Each row of a before or after table is a point. One or more steps were done to the points. Then noise was added and the rows were shuffled. The steps act on columns, c1 being the first. Name the steps. A step turns or swaps two columns, mirrors them in a line or flattens them onto one, adds a multiple of one to another, or multiplies or shifts one. Angles are multiples of 10 degrees, from the lower column toward the higher: turns from -170 to 170, lines from 10 to 170 but not 90. Use the fewest steps. Two steps may share a column if one is a turn and the other turns, adds or multiplies; they go together, in the order done. Otherwise the lowest column goes first.

Before (14 x 3):
[[ 0.54 -0.38  0.23]
 [-0.01  0.13 -0.52]
 [ 0.21 -0.53 -0.14]
 [-0.17  0.16 -0.50]
 [-0.16  0.37 -0.18]
 [-0.27  0.48 -0.02]
 [ 0.21 -0.46  0.41]
 [-0.38  0.34 -0.63]
 [-0.08 -0.58  0.20]
 [ 0.04  0.55  0.32]
 [ 0.40  0.75 -0.28]
 [-0.47  0.03 -0.52]
 [-0.16  0.51  0.96]
 [-0.63  0.57 -0.29]]
After (14 x 3):
[[-0.58 -0.14 -0.49]
 [ 0.09  0.36 -0.94]
 [ 0.70 -0.55 -0.69]
 [ 0.52  0.19 -0.36]
 [ 0.42  0.36 -1.06]
 [ 0.69  0.51 -0.69]
 [ 0.16 -0.02 -0.90]
 [-0.45 -0.47 -0.22]
 [-0.51 -0.18  0.00]
 [ 0.56 -0.08 -0.05]
 [-0.53  0.16 -0.24]
 [ 0.47  0.06  0.57]
 [ 0.15  0.16 -0.91]
 [ 0.39  0.08 -0.61]]
Steps: turn c1 and c2 by -100 degrees; shift c3 by -0.40

Before (9 x 8):
[[ 0.09  0.15  0.06  0.15 -0.30 -0.04 -0.42  0.29]
 [-0.17  0.32 -0.40 -0.41 -0.08  0.01 -0.07 -0.84]
 [ 0.41 -0.47  0.29  0.16  0.40  0.24  0.24  0.17]
 [ 0.17 -0.30 -0.63  0.37  0.07  0.18  0.23  0.07]
 [ 0.38 -0.23 -0.49  0.07  0.27  0.71 -0.07  0.06]
 [-0.44  0.20  0.43  0.10  0.43  0.04  0.32  0.12]
 [ 0.08  0.39 -0.55  0.00  0.54 -0.30  0.42  0.00]
 [ 0.10  0.14 -0.55  0.20  0.18  0.11 -0.39 -0.63]
 [ 0.10  0.41  1.09  0.18  0.02  0.43  0.45 -0.38]]
After (9 x 8):
[[ 0.08  0.17  0.05  0.14 -0.75 -0.06 -0.44  0.56]
 [ 0.13  0.44  1.08  0.15  0.10  0.40  0.46 -0.79]
 [ 0.07  0.40 -0.53  0.02  1.39 -0.34  0.44  0.04]
 [-0.47  0.23  0.46  0.11  1.03  0.03  0.35  0.24]
 [ 0.18 -0.30 -0.62  0.35  0.17  0.17  0.18  0.13]
 [ 0.36 -0.21 -0.48  0.06  0.70  0.71 -0.05  0.14]
 [-0.16  0.32 -0.45 -0.38 -0.19  0.00 -0.06 -1.67]
 [ 0.41 -0.44  0.28  0.16  0.96  0.25  0.22  0.34]
 [ 0.09  0.15 -0.56  0.24  0.45  0.11 -0.42 -1.30]]
Steps: multiply c5 by 2.5; multiply c8 by 2

Before (8 x 11):
[[ 0.29 -0.27  0.58  0.06  0.15 -0.33  0.03 -0.46  0.21  0.08  0.06]
 [-0.13 -0.37 -0.19 -0.14  0.36  0.14  0.20 -0.75  0.02 -0.04  0.18]
 [-0.63 -0.23  0.09  0.21  0.43 -0.09  0.36 -1.25  0.33 -0.17 -0.39]
 [-0.49 -0.37  0.14  0.07 -0.29 -0.20 -0.13 -0.48  0.55  0.47 -0.48]
 [ 0.97 -0.08 -0.12 -0.56  0.09  0.18  0.17  0.38  0.61 -0.12 -0.38]
 [-0.47  0.79 -0.26 -0.96  0.56 -0.12 -0.01  0.27  0.32 -0.03  0.09]
 [ 0.22 -0.22  0.29  0.32  0.34 -0.45  0.70  0.18  0.67  1.39  0.13]
 [ 0.77  0.58  0.17  0.26  0.49 -0.25  0.15  0.41 -0.65  0.32  0.17]]
After (8 x 11):
[[-0.28 -0.37  0.14  0.08 -0.51 -0.19 -0.15 -0.48  0.54  0.46  0.48]
 [ 0.48  0.58  0.16  0.25  0.76 -0.25  0.15  0.42 -0.65  0.34 -0.16]
 [ 0.56  0.79 -0.28 -0.96 -0.46 -0.12 -0.02  0.26  0.33 -0.04 -0.08]
 [ 0.14 -0.28  0.57  0.06  0.30 -0.32  0.02 -0.46  0.22  0.09 -0.06]
 [ 0.33 -0.22  0.29  0.33  0.23 -0.47  0.70  0.18  0.68  1.39 -0.12]
 [ 0.35 -0.38 -0.19 -0.13 -0.14  0.15  0.20 -0.77  0.01 -0.02 -0.17]
 [ 0.42 -0.24  0.08  0.20 -0.64 -0.08  0.35 -1.25  0.33 -0.16  0.40]
 [ 0.10 -0.07 -0.12 -0.55  0.99  0.18  0.17  0.37  0.61 -0.11  0.37]]
Steps: swap c1 and c5; multiply c11 by -1

Before (14 x 18):
[[ 0.14 -1.09 -0.04  0.01 -0.11  0.10 -0.43  0.05  0.35  0.14 -0.78  0.37
   0.15 -0.15  0.08 -0.12 -0.24  0.29]
 [-0.12  0.52 -0.76  0.25 -0.38  0.05  0.26 -0.29 -0.32  0.32 -0.49 -0.23
  -2.15  0.15  0.11  0.52  0.03  0.41]
 [-0.40  0.30 -0.68  0.33 -0.50 -0.23  0.02 -0.56  0.20  0.36  0.07 -0.23
   0.29  0.34  0.13  0.87  0.16  0.33]
 [ 0.76  0.32 -0.21  0.28 -0.42 -1.21 -0.06  0.16  0.17  0.13  0.15 -0.26
   0.20  0.07 -0.13  0.54 -0.62  0.23]
 [-0.41  0.51  1.24  0.04 -0.19 -0.45 -0.02  0.00 -0.01 -0.13  0.31 -0.02
  -0.58  0.18 -0.22  0.18  0.08  0.28]
 [ 0.43 -0.12 -0.42  0.30 -0.27 -0.57 -0.42  0.03 -0.64 -0.21  0.25  0.22
  -0.59  0.05  0.20 -0.17 -0.26  0.13]
 [-0.01  0.47 -0.51 -0.06 -0.39 -0.50 -0.60  0.12  0.38 -0.19 -0.01  0.14
   0.16  0.30 -0.22 -0.16  0.00  0.10]
 [-0.10  0.02  0.07 -0.12 -0.48  0.12 -0.32  0.22 -0.03  0.01 -0.35 -0.15
  -0.07  0.31 -0.27  0.57 -0.07 -0.57]
 [-0.45  0.16 -0.56 -1.75 -0.19  0.03 -0.47 -0.24 -0.04  0.34  0.30  0.71
   0.02  0.17 -0.22 -0.07  0.15 -0.58]
 [-0.17  0.60 -0.58 -0.40 -0.54 -0.16 -0.31  0.20 -0.39  0.54  0.32 -0.30
   0.26  0.41 -0.40 -0.29  0.08  0.25]
 [-0.47  0.17 -0.35  0.27 -0.36  0.16 -0.42 -0.54 -0.38  0.32 -0.16 -0.03
   0.12 -0.45 -0.63 -0.21  0.07 -0.43]
 [ 0.16  0.12 -0.43  0.27 -0.43 -0.13  0.28  0.01  0.26  0.31 -0.98  0.92
  -0.16  0.10  0.19 -0.30  0.09  0.01]
 [-0.06  0.50 -0.68 -0.50 -0.12 -0.32 -0.06 -0.11 -0.46  0.29  0.17  0.16
   0.03  0.45 -0.92  0.89 -0.03  0.35]
 [-0.20  0.36 -0.55 -0.08  0.25  0.04 -0.44 -0.05 -0.09  0.71 -0.53 -0.15
   0.10  0.29 -0.03  0.31 -0.02 -0.28]]
After (14 x 18):
[[-0.50  0.22 -0.32  0.26 -0.35  0.16 -0.41 -0.53 -0.25  0.38 -0.14 -0.07
   0.21 -0.39  0.59 -0.06  0.03 -0.42]
 [ 0.01  0.47 -0.50 -0.06 -0.42 -0.54 -0.55  0.15  0.46  0.33  0.00  0.15
   0.26  0.24 -0.12 -0.26  0.03  0.10]
 [-0.46  0.11 -0.62 -1.79 -0.16  0.06 -0.41 -0.20  0.06  0.26  0.34  0.75
  -0.02  0.20 -0.03 -0.29  0.16 -0.55]
 [-0.42  0.48  1.24  0.10 -0.18 -0.50  0.08  0.01  0.12  0.29  0.26 -0.06
  -0.87  0.15  0.02 -0.16  0.12  0.27]
 [-0.17  0.59 -0.52 -0.39 -0.51 -0.17 -0.44  0.16 -0.29 -0.03  0.28 -0.34
   0.44  0.43  0.87  0.02  0.07  0.28]
 [ 0.15 -1.07 -0.07  0.00 -0.10  0.11 -0.38  0.08  0.50 -0.04 -0.75  0.38
   0.22 -0.09 -0.08 -0.22 -0.25  0.28]
 [-0.11  0.02  0.10 -0.08 -0.52  0.11  0.09  0.21  0.08  0.17 -0.32 -0.17
  -0.15  0.27  0.25 -0.70 -0.09 -0.60]
 [ 0.74  0.33 -0.17  0.24 -0.38 -1.18  0.29  0.19  0.27 -0.10  0.13 -0.27
   0.32  0.04  0.32 -0.43 -0.60  0.29]
 [-0.39  0.29 -0.68  0.29 -0.49 -0.21  0.57 -0.56  0.28 -0.35  0.08 -0.25
   0.48  0.32  0.32 -0.61  0.20  0.32]
 [ 0.17  0.13 -0.47  0.29 -0.44 -0.15  0.04  0.00  0.35 -0.02 -1.02  0.90
  -0.26  0.16 -0.41  0.41  0.10 -0.04]
 [-0.23  0.35 -0.52 -0.10  0.26  0.04 -0.11 -0.05 -0.02 -0.39 -0.55 -0.16
   0.10  0.26  0.74 -0.49  0.00 -0.23]
 [-0.09  0.53 -0.66 -0.53 -0.08 -0.37  0.53 -0.16 -0.33  0.73  0.16  0.15
   0.04  0.46  0.58 -0.73  0.00  0.36]
 [ 0.49 -0.11 -0.41  0.31 -0.28 -0.56 -0.43  0.05 -0.53  0.01  0.25  0.22
  -0.95  0.07 -0.48 -0.17 -0.37  0.16]
 [-0.11  0.52 -0.80  0.25 -0.39  0.06  0.57 -0.30 -0.21 -0.36 -0.50 -0.24
  -3.41  0.10  0.33 -0.22 -0.01  0.41]]
Steps: mirror c7 and c16 in the line at 20 degrees; shift c9 by 0.10; add -0.7 times c12 to c10; turn c10 and c15 by 120 degrees; multiply c13 by 1.6
